Each row is a point. The points of each table are mixes of a few directions, plus a little noise. Count the directions of each table, and those that both share. Where both have some left over, give the other angles between the two spaces (their principal angles), to ten degrees, smallest first.

First:
[[ 50 -24]
 [-30  15]
 [-60  29]
 [-37  18]
 [  9  -3]
 [ 48 -23]
 [ 19 -10]]
Second (6 x 2):
[[  8 -30]
 [-15  59]
 [  1  -3]
 [ 11 -44]
 [ 10 -38]
 [-14  57]]
Directions: first 1, second 1, shared 0; angles 50

First (6 x 4):
[[-17  10  -5  22]
 [-41 -14   6  21]
 [-12  30 -15  36]
 [ 34 -31  14 -53]
 [ 47  39 -21  -3]
 [-11 -36  18 -23]]
Second (5 x 4):
[[ 17   6 -26  60]
 [-33  -7  21 -35]
 [-26   6  -1  24]
 [  4 -20   0   9]
 [ 39  15   5 -60]]
Directions: first 2, second 3, shared 2

First, 9 rows:
[[ 18  -4  -3  22  -3  10   8 -28]
 [ 15  -4  -2  18  -2   8   7 -24]
 [-16   4   2 -19   2  -9  -7  27]
 [-21   5   3 -25   3 -11  -9  33]
 [  6  -2  -1   8  -1   3   2 -10]
 [  9  -2  -1  11  -1   5   4 -14]
 [ 13  -3  -2  16  -2   7   6 -21]
 [ 14  -4  -2  17  -2   8   7 -22]
 [-37   9   5 -45   5 -21 -17  60]]
Second, 8 rows:
[[ 10  -3  -2  13  -2   6   5 -17]
 [ 24  -6  -3  29  -3  14  11 -39]
 [ 16  -4  -2  20  -2   9   7 -26]
 [ -8   2   1 -10   1  -5  -4  13]
 [ 20  -5  -3  24  -3  11   9 -32]
 [-21   5   3 -25   3 -12  -9  33]
 [-20   5   3 -24   3 -11  -9  32]
 [-22   5   3 -27   3 -12 -10  35]]
Directions: first 1, second 1, shared 1

First, 10 rows:
[[ 15   0 -21  35  20   9   5  23  15  46  39]
 [  1   0  -2 -18   1   9  -1 -19  -1 -32   3]
 [ -2  15  -2  -2  10  -3 -26  11   6  12  18]
 [ 10 -46  -8 -16   0  21  48   5  15   7  20]
 [ -2  -8  22  12   0  -6  -3 -12 -29 -38 -12]
 [-16   3   2  14 -10 -15   7  15  16  31 -27]
 [-21  15  11 -19 -14 -15 -15  -3   5  -6 -33]
 [ -7 -11  30  45  27 -20 -29  26 -20   3  27]
 [ 22  31 -20 -38 -30  11  -1 -18 -10   6 -24]
 [  0   1 -11 -12  -3  12  14 -27   8 -30  -9]]
Second, 10 rows:
[[ 26  45   0  38 -25  19   9 -29 -15  -6 -17]
 [  4   3 -14  -6 -13  10  24 -16  11   0 -18]
 [ 10 -13  -4  23  14   8  12  -4  -9 -13  15]
 [-16 -32  11  16  20 -11   8  38  -2  -6  -3]
 [-14 -28  19 -54 -10  -6   1   0  -1 -18  -4]
 [  5   2  -6  21  16  -8 -15  24  -6  25  16]
 [ -5 -40   8 -30  -6  -2  25  21  -6  -3 -12]
 [-15  20 -25 -16  23  -8 -38 -28  34   8  33]
 [  1 -16   2 -29   0  -4  -6   7  -5   8  11]
 [  5  60   8  38 -19   2 -20 -12  -3   5 -21]]
Directions: first 6, second 6, shared 4; angles 30, 30

First:
[[ 11 -17 -26 -21 -13 -15   8  -3  42  -4 -26 -19 -22   7]
 [ -2 -17   7   0  16  -1 -14   0   3   8  15   3   5  12]
 [-35 -27  -3  13  12  -9   2 -12  40  10   4 -10   3  16]
 [-41  -4  -5  17   8  -7  15  -1  20  -4  -7  -7   6  13]
 [  6  13  14   6   2  10  -6   2 -30   3  13  12   9 -10]
 [  4   5  20  10   0  12  -9  -8 -21  10  21  11  11 -15]
 [ 29  15   3  -9 -18   8  -1  -2 -19   0  -1   4  -6 -20]
 [-20   4 -12   6  -6  -6  18   0  16  -7 -16  -9  -2   3]
 [ 32 -22   6 -19  11   1 -28   1  -1  10  16   6  -6   8]
 [-24  30 -16  12 -28  -3  40  -2   8 -15 -32 -12  -4 -18]
 [ 39  21  12 -18  13  11 -22  26 -60 -10  14  21   5   5]]
Second (8 x 14):
[[-24 -18   0   3  31  -7 -10  12   6  -2   8   1   8  34]
 [-13  11  26  33 -25  18   8 -33  -8  22  20   7  14 -46]
 [ 12  -3   6  -4   3   3 -10   0  -7   4   9   4   0  -1]
 [ 13  -8   0 -11  12  -2 -14   8  -5   0   5   3  -2  12]
 [ 24 -13   8 -14  17   2 -25   8 -13   4  17   9   1  12]
 [  6  14 -41 -27 -12 -19  28  21  20 -31 -51 -21 -24  17]
 [-23  19  -5  19 -27   1  30 -14  13  -1 -17  -9   0 -24]
 [  5  -3   7   0   2   3  -7  -3  -6   4   9   4   3  -3]]
Directions: first 4, second 3, shared 3

First, 8 rows:
[[ -3  -2 -20  18 -19  27   8  -8  -1 -11  -5   5  18 -14  -6  -9  -5  14
   14  -1]
 [  5  15  -1  -5   9  10  13   0   3  22  10 -16  -1   5  23  16  19  23
   -1   5]
 [ -2 -18  33 -22  20 -60 -33  13  -3 -15  -7  13 -29  17 -24  -7 -20 -56
  -21  -5]
 [  0   0   5  -3   3  -6  -3   1   0   1   2  -1  -4   2   1   2   1  -4
   -3   0]
 [  0   8 -22  17 -17  37  18  -9   1   3   1  -5  19 -13   8   0   8  31
   15   2]
 [  3  10  -3  -2   3  11  10  -1   2  14   7 -10   2   2  16   9  14  18
    1   3]
 [ -2  -7   1   1  -3  -6  -6   0  -1 -10  -4   7  -1  -1 -11  -7  -9 -11
    0  -2]
 [ -1  -6   7  -3   2 -13  -8   3  -1  -7  -3   5  -6   3  -9  -3  -7 -14
   -4  -1]]
Second:
[[ 10  26   1 -12  17  14  20   1   5  39  18 -27  -4  10  42  28  33  37
   -4   7]
 [  1   3   0  -2   2   2   3   0   1   5   2  -4   0   1   6   4   4   5
   -1   1]
 [ -4 -11  -1   5  -7  -6  -8   0  -2 -16  -8  11   2  -4 -17 -11 -14 -15
    2  -3]
 [  0   0   0   0   0   0   0   0   0   0   0   0   0   0   0   0   0   0
    0   0]
 [ -5 -14  -1   6  -9  -7 -11   0  -3 -20 -10  14   2  -5 -22 -15 -17 -20
    2  -4]
 [  9  25   2 -12  16  13  19   1   5  37  18 -26  -4   9  40  26  32  35
   -4   7]
 [ -6 -18  -1   8 -11  -9 -13  -1  -3 -26 -12  18   3  -6 -28 -19 -22 -25
    3  -5]
 [ -6 -17  -1   8 -11  -9 -13  -1  -3 -25 -12  17   2  -6 -27 -18 -21 -24
    3  -5]
 [ -3  -9  -1   4  -6  -5  -7   0  -2 -14  -6   9   1  -3 -15 -10 -12 -13
    1  -3]
 [  5  14   1  -6   9   7  10   1   3  20  10 -14  -2   5  22  14  17  19
   -2   4]]
Directions: first 2, second 1, shared 1

First, 9 rows:
[[-22   6 -13 -13   7   2 -16  20  12 -22  -9  -8   8  -4   0  15   3  -7
   -2   3   3 -13  20  -1  43 -24   8  -5   8 -11 -10   5]
 [ 17  -4   9  10  -5  -2  13 -16  -9  16   7   6  -7   3   0 -12  -3   5
    2  -2  -2  11 -15   0 -33  18  -6   4  -6   8   8  -4]
 [ -5   1  -3  -3   2   1  -5   5   3  -5  -2  -2   2  -1   0   4   1  -2
   -1   1   1  -3   5   0  11  -6   2  -1   2  -3  -3   1]
 [ -5   2  -2  -3   1   1  -4   4   3  -5  -2  -1   2  -1   0   3   1  -2
    0   1   1  -3   4   0   9  -5   2   0   2  -3  -2   1]
 [  7  -1   4   4  -2   0   5  -6  -4   6   2   2  -3   1   0  -4  -1   2
    1  -1  -1   4  -6   0 -13   7  -3   1  -2   3   3  -1]
 [  9  -2   6   6  -3  -1   7  -9  -5   9   3   4  -4   1   0  -7  -1   3
    1  -2  -1   6  -8   1 -18  10  -4   2  -4   5   4  -2]
 [-18   4 -10 -10   5   2 -13  16   9 -17  -7  -7   7  -3   0  12   3  -6
   -2   3   2 -11  16   0  34 -19   7  -4   6  -9  -8   4]
 [ 31  -8  17  19 -10  -3  23 -28 -16  30  12  11 -12   5   0 -21  -5  10
    3  -4  -4  19 -28   0 -60  33 -11   7 -11  15  14  -7]
 [-14   3  -8  -8   4   1 -10  12   7 -13  -5  -5   5  -2   0   9   2  -4
   -1   2   2  -9  12   0  26 -14   5  -3   5  -6  -6   3]]
Second (9 x 32):
[[-10  17   4   4  -1  -8 -15  -5  -1  -2   9  -8 -13  10 -18  -6  -5  -8
  -23  10   0   6  -2  -7  12 -21  12 -22  13  27  17 -18]
 [  3  -4 -15  16   0  -4  12   9 -13   2  -4  15   5   2   7  19 -15  27
    4   8  16   7   8  17 -11  33 -14  23 -10   1  -3   5]
 [ -4  -5   5   6   0  -6  -2   8   1   0  -6   9  -4  -6  -3   6   1  13
    0   2  18   1   4   6  -5   3  -1   6  -3   0   3   2]
 [  9   3  -1 -19   1  15   3 -14   5  -1   7 -20   9   3   8 -17   9 -32
    8 -12 -36  -8  -9 -16   8 -14   5 -14   5 -11  -9   1]
 [  7 -10   0  -8   1   8   7   0   4   0  -4   0   8  -6  11  -2   7  -4
   14 -10  -7  -6  -1  -1  -4   4  -4   7  -5 -18 -11  10]
 [ -2  -9   9   0   1  -3  -3   7   5   0  -7   8  -2  -9  -1   2   7   9
    5  -3  13  -3   2   2  -5  -2   0   6  -4  -8  -1   5]
 [  4  -9  12 -17   2  10  -2  -3  13  -1  -3  -7   4 -10   5 -13  18 -18
   13 -14 -13 -11  -5 -11   1 -17   5  -5   0 -20  -9   8]
 [ -6  -3  10   1   0  -5  -8   4   5   0  -4   4  -7  -5  -7  -1   6   4
   -3   0  12  -1   1  -1  -1 -10   4  -2   0   1   5  -1]
 [  0  20 -24  18  -2  -5   7  -5 -21   1  12  -1   0  21  -3  12 -28   9
  -18  18  -4  15   4   9   4  23  -7   1   4  28   9 -14]]
Directions: first 1, second 3, shared 0; angles 70

First, 10 rows:
[[ -9 -12  12  23  -1  -3   7   9   2  -6  -2  -5   5  -5   2   0   5  -6
   10   5   8   5  -5   1   1   1   5   4  -6  -3  -7  -7]
 [  1   1  -1  -2   0   0  -1  -1   0   1   0   1   0   0   0   0  -1   0
   -1  -1  -1   0   1   0   0   0  -1   0   1   0   1   1]
 [ -2  -3   3   6   0  -1   2   2   0  -2  -1  -1   1  -1   1   0   1  -1
    3   1   2   2  -1   0   0   0   1   1  -1  -1  -2  -2]
 [ 23  31 -34 -60   4   8 -20 -23  -5  17   5  13 -13  13  -5   0 -14  15
  -27 -13 -20 -14  13  -2  -3  -4 -13 -10  17   8  18  18]
 [ -3  -4   5   8  -1  -1   3   3   1  -2  -1  -2   2  -2   1   0   2  -2
    4   2   3   2  -2   0   0   0   2   2  -2  -1  -2  -3]
 [ -8 -11  12  22  -1  -3   7   8   2  -6  -2  -5   5  -5   2   0   5  -6
   10   5   7   5  -5   1   1   1   5   4  -6  -3  -7  -6]
 [  2   3  -3  -6   0   1  -2  -2  -1   2   0   1  -1   1  -1   0  -1   1
   -3  -1  -2  -1   1   0   0   0  -1  -1   1   1   2   2]
 [  7  10 -11 -19   1   3  -6  -7  -2   5   2   4  -4   4  -1   0  -4   5
   -9  -4  -7  -5   4  -1  -1  -1  -4  -3   6   3   6   6]
 [-11 -16  17  30  -2  -4  10  11   2  -9  -3  -7   6  -6   2   0   7  -8
   14   7  10   7  -6   1   1   2   6   5  -9  -4  -9  -9]
 [  0   1  -1  -1   0   0   0   0   0   0   0   0   0   0   0   0   0   0
   -1   0   0   0   0   0   0   0   0   0   1   0   0   0]]
Second (11 x 32):
[[ 10   8  -2  -3   1 -22   1   8  -2  -2  11   0  -2   4  12   9   0   1
   -5  -3   4  -2   8  -5   4   2  -6   4 -13  -8  -4  -4]
 [-25 -10  13   9  19   8  -1  -5  -1 -21  -5  -2  17 -10  -3   4   3  -4
   13  -3  11  12   7  -4  -3  -4  19   1   4  -6  -8 -10]
 [  5   8  -6 -10   2  -3  -4  -2  -1   2   5   2  -2   3   0   3  -4   2
   -7  -4   0  -2   5  -3   0  -1  -3   0  -1  -2   0   2]
 [ 21   4  -5   5  -7  -1  11  -3   5  14  -7  10 -14   8  -2   0  -9  10
    3   7  -9   3 -13   6   2   1 -22  -9   1   5  14  14]
 [ -4   2  -7 -19  -2   3  -6  -4  -4  -4  -1   2   3   0   5  -5   5   4
   -1  -1 -12  -7   6   2   2   3   3  -3   7   6   8  -1]
 [  9   8 -11 -12 -13   7 -10   2  -1  18   7  -6 -10   4  -6  -7  -1  -5
  -19  -3  -2 -13  -4   0  -4   0  -2   6   1   5  -4   6]
 [ -2   1  -1  -2   0   0  -3   0  -2  -2   2   1   2  -1   2   0  -1   0
   -2   2   0   0   1  -1   1   3   2   0   0  -1   0  -1]
 [-17 -17  17  27   7   9   8   1   5 -10  -9  -5   9  -9  -8  -1   4  -6
   17   2  11  11  -6   1  -3  -4  12   1   1  -2  -9  -6]
 [ -5 -10   0 -10 -11  -1   6   0  -2  -6 -11   2   4  -1  12 -12  17   8
   14   7 -24  -8   0  11   7   7  -1  -8   9  15  19  -3]
 [ 10   9  -7   3  -8   3  -8   3  -3  14   9   1  -8   4  -4   2 -15  -4
  -17   7   8  -1  -9  -4  -3   5  -6   3  -6  -6  -5   7]
 [ -2  -3   8  12  13  -3   6   0   6  -3  -1  -6   1  -3  -9   7   2  -4
    6 -12  14   6   4  -4  -4 -12   4   4  -3  -5 -13  -2]]
Directions: first 1, second 6, shared 1

First (8 x 32):
[[  0  18 -25   9 -17   7  18  -3  24  14   1  -3   4  -3  -6  15  10   4
   15 -11 -29  -2   6  -6  22  11  12 -10  11  13 -15   0]
 [ 13  24 -13  -9 -10   5   8  -2   6  24   4  -5  -5   8  -6  11  14  14
   18 -19 -20  -8  -3   1  25  17  12  -4  18  12 -16   3]
 [ 10  12   0  -2   0  16   3  -8  22  16  -3 -12   6   1  -9  16  12  11
   -1 -30   7  -4   6 -13  17   8   6 -14   6  38 -16   6]
 [ -1   0   0   3   7  -7   7   3  -1 -14  -1   1  -3   2  -1   9 -12  -2
    0   9  -1  -6  -5   8  -1   3   2   4  -1 -12   7  -9]
 [ -4 -27  15  -1   2 -12 -13  14 -25 -11  -3   3   8  -5  10 -27  -7  -5
   -7  11   5  10 -11   6 -21 -11  -8  13 -13 -24  16   4]
 [  2  -3   7   0  14 -10   5   5  -6 -17  -3   0  -6   5  -1   9 -16   1
   -2   9   4  -8 -11  12  -2   3   2   8  -1 -16  11 -10]
 [-11  -7   9  -6   4   2 -20 -10 -15  -2   8  12 -11   0   7 -19   2 -14
  -12  21  24   9  14  -4 -23 -17 -15   2  -6  -7   5   4]
 [ -9 -18   8   6   3   0  -8   1  -4 -10  -1   3   6  -7   5 -13  -4 -10
  -12  10  13   9   5  -5 -18 -13 -10   1 -13  -4   8   2]]
Second, 11 rows:
[[  0 -20  10  -2  -7   0 -15   8 -13   6  -2  -2  14  -7   7 -25   7   0
   -5  -6   3  13  -4  -5 -11 -10  -6   3 -10   0   3  12]
 [  0 -21  13  -4  -6   0 -19   6 -15   7  -1  -1  12  -7   8 -28   8   0
   -8  -5   9  14  -1  -6 -14 -12  -9   3 -10   1   3  13]
 [  7   1  12  -8  13  -5  -2   2  -9  -6  -1  -2  -7   7  -2   6  -7   6
   -2  -1  11  -8  -9   8   0   4   1   5   2  -5   5  -4]
 [  6 -19  17  -6   1  -6 -12  13 -18  -1  -4  -5  11  -2   6 -18   0   7
   -4  -9   6   5 -14   4  -8  -4  -3   8  -8  -5   7   7]
 [-20  40 -60  32 -26  14  45 -19  55   5   5   9  -7  -8 -11  39   5 -17
   21  17 -48  -4  30 -13  29  11  16 -22  17  11 -19 -15]
 [  3  -7  -1   4  -4  -5   5  10   0  -3  -4  -4  10  -3   1  -2  -3   5
    4  -6 -12   0 -10   4   4   4   5   3  -2  -5   3  -1]
 [  6  -2   9  -6   9  -4  -2   4  -8  -5  -1  -2  -3   5   0   3  -6   5
   -2  -3   7  -6  -9   7   0   3   1   5   0  -5   4  -2]
 [  0  21   3 -10  17   4  -2 -18   3  -3   7   6 -25  12  -6  19  -4  -4
   -5  11  23 -12  11   2   0   3  -3  -3   9   6  -3  -8]
 [ -2   4 -15  11  -9  -1  15   3  12  -2  -3  -1   6  -4  -2   9  -1   0
    8  -1 -21  -1  -1   1  10   6   7  -3   2  -2  -2  -4]
 [  2  21   3  -8  18   2   1 -15   3  -4   6   4 -23  12  -6  21  -6  -2
   -4   9  19 -14   7   5   2   5  -1  -2   9   3  -1 -10]
 [ -1 -17   9  -3  -6   1 -14   6 -10   5  -1  -1  12  -6   7 -23   7   0
   -5  -5   4  12  -2  -5 -11  -9  -6   2  -8   0   2  11]]
Directions: first 5, second 3, shared 3

First:
[[ -3  11   3   3   9   2  -7   9  -4  23   1   0  15 -20 -16   4   1  -4
   22   1   7  -3 -18   4  13 -10   6  -6  15 -19   3  15]
 [-13  20   0  -5   2   3 -11  -4  -1   6   4   4   7   2 -11   0  10 -15
    3   1   3   5  -8   4   7  -3   8  -5   0 -24   1   1]
 [-11  11  16 -10  28  -7  -7  12 -22  32  14 -18  18 -16 -34  -7  -9 -17
   15  -7  -3  12  12 -11   0   5  -4 -13  -2  -7  -9  17]
 [  5   0  -2  10 -15  -3  10   6  13   9  -8  -1   0   8  15  18   5  11
    3   6  -4   4 -17 -13   5  -5 -10   3  10   6  16  -4]
 [  9 -12 -12  11 -30   4  17  -4  22 -14 -16   8  -9  17  43  18  15  16
  -18   7  -4  -7 -16  -9  -2   2  -9   3  -1  15  15 -20]
 [ -1  -7   0  -5  16   4  -8   2 -14   0   4  -1   7 -21 -10 -12  -6  -6
    4  -5   7 -10   8  11  -3   4   8  -8  -4  -4 -14   8]
 [-20  15   4 -16  15   3 -14  -7 -14   3  12  -2  10  -1 -17 -13   9 -28
   -9  -6   1   5  14   3  -5  13   8 -14 -18 -21 -15  -2]
 [ 17 -10  -2   6 -23 -12  11 -13  18 -40  -4   5 -39  42  14   0 -15  23
  -16   6 -12  11  18   1  -8  -6  -7  34  -1  30  10 -15]
 [ -4   2  -1  -4  -4   0   0  -5   1  -7   1   0  -3  10   4  -2   4  -4
  -10  -1  -3   3   6  -2  -5   5  -1   0  -8   1  -2  -7]
 [ 20 -16  -9  15 -22  -1  11  -3  19 -22 -13  10 -19  10  23   8  -6  27
   -2   7   1  -8  -9   7   2 -13  -1  19  12  19  13  -6]
 [  2 -14   3  -5  23   4  -3   9 -19  10   5  -7  13 -31 -12 -12 -10  -4
    7  -7   7 -12  10   6  -5   8   3 -14  -4   4 -17  13]]
Second (11 x 32):
[[-19   3   3  20   6   2 -26  16  22   6   0   4  -6   4  -2  10 -22  19
   -2 -33  -5  19  -5  19  -4  -4 -11 -10   5  -1   5 -14]
 [  9  -1  -4 -13 -12  -5  10 -14   6   3  -8  -9   1  12 -20  -2   4  -7
    8  41   3  -3  -4  -5  13 -10  -2   3   2   9   0  20]
 [ -4   1   3   8   8   3  -4   9  -7  -3   6   6   0  -9  15   0   0   3
   -6 -27  -2   0   4   1  -9   8   3  -1  -2  -7  -1 -13]
 [ 11  -2  -4 -16 -12  -5  13 -16   3   3  -8 -10   1  11 -20  -3   7  -9
    9  45   4  -5  -4  -7  14 -10  -1   5   2   9   0  22]
 [ 15  -2  -6 -21 -16  -7  18 -22   3   3 -10 -13   2  14 -25  -4   9 -13
   11  60   5  -8  -4 -10  18 -12   0   6   2  12  -1  28]
 [ -3   0   5   9  15   7   0  13 -22  -9  12  12   3 -21  33  -4   7   0
  -12 -45  -2  -6  10  -5 -18  18  10   0  -6 -13  -3 -23]
 [  5  -1   3  -1   9   5  11   4 -27 -10  10   8   5 -18  27  -7  15  -8
   -9 -23   1 -13  10 -12 -13  16  12   4  -7 -10  -5 -13]
 [  4  -1   2  -1   6   3   8   3 -20  -7   7   6   3 -13  20  -5  11  -6
   -6 -16   1 -10   7  -9  -9  12   9   3  -5  -7  -4  -9]
 [-23   5   1  21   0  -2 -35  13  42  14  -7  -2  -9  18 -22  16 -34  26
    5 -17  -6  29 -13  29   5 -16 -20 -13  10   6   9  -5]
 [ -4   1   1   6   3   1  -6   5   2   0   2   3  -1  -2   4   2  -4   4
   -2 -13  -1   3   0   4  -3   2  -1  -2   0  -2   1  -6]
 [  9  -1  -3 -11  -7  -3  11 -11  -2   0  -4  -6   2   5  -9  -3   7  -8
    4  28   3  -6  -1  -7   7  -4   2   4   0   5  -1  13]]
Directions: first 5, second 2, shared 0; angles 50, 90

First (10 x 32):
[[ 14 -18 -37 -32  -1 -11  24 -11 -14 -18  21   6  13 -18 -17 -24 -19   0
   -9 -12  55  35 -18 -25   0  10  -4  18 -12 -11 -14  -5]
 [-39   6  37  14 -23 -37  15  -1 -17  18  27 -11 -25  19  18 -13  17 -10
   14 -10  -3 -29   8  40   6  29   6  15 -13  26  37  35]
 [ 36  -2 -33 -13  18  26  -9  -5   8 -15 -16   7  12 -13 -14   9 -21   5
  -16   7  10  26  -8 -26   3 -16   7  -6   6 -19 -27 -22]
 [  3   4   6   9  11  17 -15   8  17   2 -24  -1   8   1   7  16   8   9
    4  13 -29  -7   4 -10  -7 -16  -9 -20  12  -4 -10 -15]
 [ 24  13  -6   3   8  16 -15  -6  -2   0  -9  -2 -19   6  -1  11 -16  -5
  -14   6  -4   2   1  10  17   0  29   2   1  -1   0   3]
 [ 13 -11 -22 -32  -7 -13  12 -16 -18  -9  14   1  -9  -7  -7 -27 -15  -7
  -11 -10  46  25 -14 -14  10  25   1  24 -12  -6   7   0]
 [-48  -7  20  32 -14 -22  26  19   1   5  37  10  30  -9 -13   3  19  -2
   18 -17  -6 -27  19  29 -19 -22 -13  -4  -3  13  -1  23]
 [ 20   4   6 -10   4  30 -47   0   8   5 -44  11  -7  -6 -10  -4  11 -14
  -16   4 -29  -1  10 -19   8   0 -22   2  25 -25  22 -28]
 [-39   2  45   4  -7 -22   4   9  15  21 -25 -28 -11  29  55   0  38  23
   38  20 -41 -25  -7 -11 -20  22 -34 -23   1  23  14  -9]
 [ 12   9 -16  26  12  14   7   4   4  -8  18   5  10  -5 -16  28 -22   0
   -9   1   1  -1   8  24   5 -31  40  -9  -3   4 -28  16]]
Second (9 x 32):
[[-12 -12   2 -30 -14 -27  17  -9 -12   0   5  -8  -9   3  14 -29   8   2
    9  -5  25  10 -16 -18  -3  34 -21  16 -11   4  16  -3]
 [-23 -10  15 -18 -14 -24  10  -1  -5   6   0  -7  -3   5  17 -23  18   5
   15  -2   6  -1  -8 -13  -9  26 -30   6  -5   6  18  -4]
 [-23  10  17  50   3   3   8  18  12   6  21   2  17   1  -6  32   4   2
   11   0 -28 -31  22  41  -8 -39  22 -20   2  16 -17  24]
 [-13   0  13   6  -3  -1  -4   6   4   5  -5   2   5   0   0   1  14  -1
    6   0 -17 -11   8   1  -7  -5 -16  -4   7   1   7  -3]
 [ -4  10  17  28   9  18 -16  14  18   7 -19  -1   9   5   5  26  12   7
    7  12 -44 -20  13   7  -7 -26  -1 -23  14   2  -9  -6]
 [ 47   2 -25 -41  14  20 -22 -18   1  -7 -40 -10 -22   4  14  -8 -17   7
  -15  18  13  35 -24 -44  13  23   2   2   2 -17  -4 -32]
 [-35  -3   5  23 -14 -36  45   3 -16  -1  60  -3   7   1  -5   0  -5   1
   13 -17  27 -14   3  41  -4  -2  25   8 -24  26  -8  42]
 [  5  -7 -16   1  -9  -2   4  -4 -19  -7  32  21   7 -21 -40 -14 -11 -23
  -20 -25  31   7  12  18  11  -5  10  27  -3 -11   9  16]
 [ 58  10 -25 -18  24  48 -42  -9  14  -8 -52   2 -12   0  -1  13 -19   1
  -25  20 -15  24  -8 -33  15  -3  11  -9  18 -23 -12 -37]]
Directions: first 5, second 4, shared 4
